Each row of a before or after table is a point. One or more steps were done to the points. Then noise was added and the rows were shuffled. The steps act on how far a point lies along the listed directions, d1 being the first. Write out the steps. A step turns or swaps two directions, mirrors them in a line or flattens them onto one, adds a multiple of one to another, or multiplies one. Angles are multiples of 10 degrees, from the lower direction toward the higher: turns from -170 to 170, lines from 10 to 170 but not 90. Use the fewest steps. Two steps may share a direction if one is a turn and the other turns, adds or multiplies; they go together, in the order done. Otherwise the lowest direction goes first.

Directions:
(1): [ 4.7  1.2 -2.2]
(2): [-1.1  5.2  0.5]
(3): [2.3 0.0 4.8]
Before (8 x 3):
[[ 1.3 -3.2 -3.2]
 [ 2.1 -3.6 -1.3]
 [-0.5  5.8 -0.6]
 [ 0.2 -1.3 -3.4]
 [ 4.5  1.6  4.8]
 [ 3.2 -2.5 -4.8]
 [ 2.1 -1.9 -2.4]
 [ 3.2  2.1 -0.3]]
After:
[[ 0.4 -3.7  1.4]
 [-5.0  0.1 -1.1]
 [-3.6 -1.1  0.2]
 [ 3.6 -2.5  7.3]
 [-4.0  0.7  1.7]
 [-3.6 -0.3 -2.6]
 [-6.2 -2.4 -1.2]
 [ 3.7 -3.6 -2.8]]
Steps: turn d1 and d2 by -130 degrees; multiply d3 by 1.3

Directions:
(1): [ 2.8  2.2  3.8 -6.4  1.4  1.1  1.0 -1.6]
(2): [-2.8  1.4  0.1  1.3  7.5  2.0  1.3  1.1]
(3): [-0.7  3.6  0.9  2.2 -3.5  4.9  4.4  0.0]
(4): [-3.5  4.6  3.4  0.1 -1.3 -4.2 -1.4  3.0]
(5): [ 0.0  2.4  1.5  2.5  0.2  2.1 -5.7 -4.9]
Before, 11 rows:
[[ 0.8 -0.6  0.6 -2.3 -4.7 -7.0 -2.3  1.3]
 [ 1.8  0.2 -0.2 -0.7 -6.4  1.9 -0.2 -3.1]
 [-0.4  3.7  1.2  1.7 -3.9  2.2  1.0  1.9]
 [-1.6  3.3  0.6 -2.1  0.1 -0.6  3.6  4.2]
 [ 1.0 -0.5 -1.2  2.7 -1.9  7.7 -0.3 -3.1]
 [-2.4  4.7  3.1  1.5 -3.3  2.5 -0.3 -0.2]
 [ 2.1 -5.2 -3.5 -0.8  2.7 -1.6 -0.5 -0.2]
 [ 0.7 -3.0 -0.3  1.2 -1.6  5.0  5.4 -1.2]
 [ 0.7 -2.5 -0.2 -1.7  0.0 -2.0 -0.3  0.2]
 [ 3.7 -0.7  1.0 -1.3 -3.5  1.1 -6.2 -2.9]
 [ 2.1  1.2  0.9  0.0 -1.5  6.9  1.5 -2.9]]
After (11 x 8):
[[-2.8  6.1  3.4  2.4 -4.6  4.3  1.6 -0.1]
 [ 1.0 -1.7  0.3 -2.9 -3.7 -8.3 -3.5  1.2]
 [-0.6  5.2  1.6  2.6 -5.3  4.2  2.5  1.9]
 [ 0.7  0.7 -0.9  3.6 -3.2  9.5  1.4 -3.1]
 [-1.7  3.8  0.8 -1.7 -0.4  0.2  4.3  4.3]
 [ 3.8 -1.3  0.9 -1.6 -3.1  0.6 -7.0 -2.9]
 [ 0.5 -1.8  0.1  2.0 -2.8  6.7  7.2 -1.2]
 [ 1.0 -3.3 -0.4 -2.2  0.6 -3.1 -1.3  0.3]
 [ 1.9  2.7  1.2  0.8 -2.8  8.8  3.3 -2.9]
 [ 2.4 -6.5 -3.7 -1.6  4.0 -3.3 -2.2 -0.4]
 [ 1.8  1.0 -0.1 -0.1 -7.1  2.9  0.8 -3.1]]
Steps: multiply d3 by 1.6
